Each row is a point. The points of each table are mixes of a few directions, plus a little noise. Count the directions of each table, and those that both share. Where both have some left over, give the other angles between the two spaces (their principal angles), to ten degrees, smallest first.

First, 5 rows:
-23, -44, 13
16, 31, -9
7, 14, -4
31, 59, -17
-31, -60, 17
Second (5 x 3):
7, 46, -12
-46, 28, -4
18, -55, 13
57, -1, -3
-36, -18, 7
Directions: first 1, second 2, shared 1

First, 9 rows:
-5, -2, 6, -7, -7, 16, 9, -1
-9, 0, -46, 6, 21, -32, -31, -19
30, 6, 55, 10, -12, 2, 24, 34
-5, -2, -1, -4, -3, 9, 3, -3
1, 0, 12, -3, -6, 10, 9, 4
-16, -2, -50, 2, 20, -25, -31, -24
-14, -4, -16, -8, 0, 10, -3, -13
0, 1, -9, 3, 5, -9, -7, -2
18, 3, 49, 1, -17, 20, 28, 25
Second:
8, 30, 7, -13, -3, 8, -9, -4
-14, 1, 17, -29, 23, -2, -18, 14
-7, 6, 11, -20, 13, 0, -12, 8
24, 25, -15, 26, -31, 9, 15, -20
-24, -60, -3, 6, 20, -18, 6, 17
15, 1, -17, 29, -24, 3, 17, -14
16, 7, -16, 26, -24, 4, 15, -14
-17, -12, 14, -25, 24, -5, -14, 15
Directions: first 2, second 2, shared 0; angles 80, 90

First (8 x 12):
1, -12, -3, 15, -10, 44, 18, -30, 21, 28, 10, -29
5, 14, -3, -19, 14, -46, -18, 32, -27, -26, -10, 29
1, -6, 13, 18, -4, 37, 11, -30, 24, 26, 10, -32
6, 11, 31, 7, 15, -2, -10, -9, 9, 9, 4, -18
16, 6, 7, 6, 14, 11, 2, -13, 4, 21, 6, -25
-11, 5, 11, -7, -2, -25, -13, 17, -6, -23, -7, 23
-16, 4, 5, -12, -6, -35, -15, 27, -12, -34, -10, 37
-2, -22, -60, -10, -21, 18, 24, 5, -12, 0, -3, 15
Second, 9 rows:
0, 40, 8, -37, -21, 12, -40, 11, -6, 2, 14, -31
9, -13, -18, 13, 33, -9, -1, 3, 9, -41, 11, -1
18, 37, -15, -17, 15, -37, -15, 14, -29, 6, -7, 7
10, -47, 12, 0, 12, -17, 6, 48, -4, -12, 24, -36
1, -24, -5, 7, 2, 14, 29, -19, -5, 15, -24, 44
-3, -1, 15, 8, -4, 32, 10, -35, 12, 20, -13, 15
-12, 4, 12, 12, -6, 5, -12, 1, 24, -14, 22, -37
-21, 6, -2, -10, -41, 14, 7, -6, -4, 21, -14, 20
-3, -1, -7, 24, 11, -14, 18, -16, 4, 5, -13, 21
Directions: first 3, second 6, shared 2; angles 70

First (8 x 20):
2, 16, 17, 16, 16, -9, 7, 19, 2, -6, -17, 7, -9, 7, 19, -9, 1, -4, 11, 15
-8, -48, -54, -49, -50, 29, -21, -60, -4, 19, 52, -24, 29, -24, -59, 30, -3, 14, -34, -46
3, 15, 17, 16, 16, -9, 7, 19, 2, -6, -16, 7, -9, 7, 19, -9, 1, -4, 11, 14
-1, -7, -8, -7, -6, 4, -3, -8, -1, 2, 7, -4, 4, -3, -8, 4, 0, 2, -5, -6
2, 11, 12, 11, 11, -6, 5, 14, 2, -5, -12, 5, -7, 5, 14, -6, 1, -3, 8, 11
2, 10, 12, 11, 11, -6, 5, 13, 1, -4, -11, 5, -6, 5, 13, -7, 1, -3, 7, 10
1, 4, 4, 4, 4, -2, 2, 5, 0, -1, -4, 2, -3, 2, 5, -3, 1, -1, 3, 4
0, -1, -2, -2, -2, 1, -1, -2, 0, 1, 1, -1, 1, -1, -2, 1, 0, 0, -1, -1
Second, 8 rows:
-8, 1, -21, -13, -15, -2, 22, 6, -31, -46, -24, -17, 2, 18, -3, 4, 4, 38, -5, 4
6, -2, 14, 9, 8, 6, -14, -7, 19, 30, 17, 9, -1, -13, -2, 2, -5, -27, 2, -5
-3, -1, -10, -5, -12, 9, 13, -3, -18, -24, -7, -13, 3, 6, -11, 13, -2, 13, -6, -3
-8, 8, -12, -13, 10, -37, 4, 24, -8, -22, -32, 10, -3, 20, 34, -39, 18, 41, 10, 19
5, -4, 8, 7, -2, 16, -5, -11, 8, 17, 17, -2, 1, -11, -13, 16, -9, -23, -3, -9
8, -2, 20, 12, 13, 3, -19, -6, 28, 42, 23, 14, -1, -17, 0, -1, -4, -36, 4, -5
-5, 1, -13, -7, -11, 2, 15, 2, -20, -29, -13, -12, 1, 10, -5, 6, 1, 22, -4, 1
7, -1, 15, 9, 10, 3, -16, -5, 22, 33, 18, 11, -1, -13, 0, -1, -3, -28, 3, -4
Directions: first 1, second 2, shared 0; angles 50
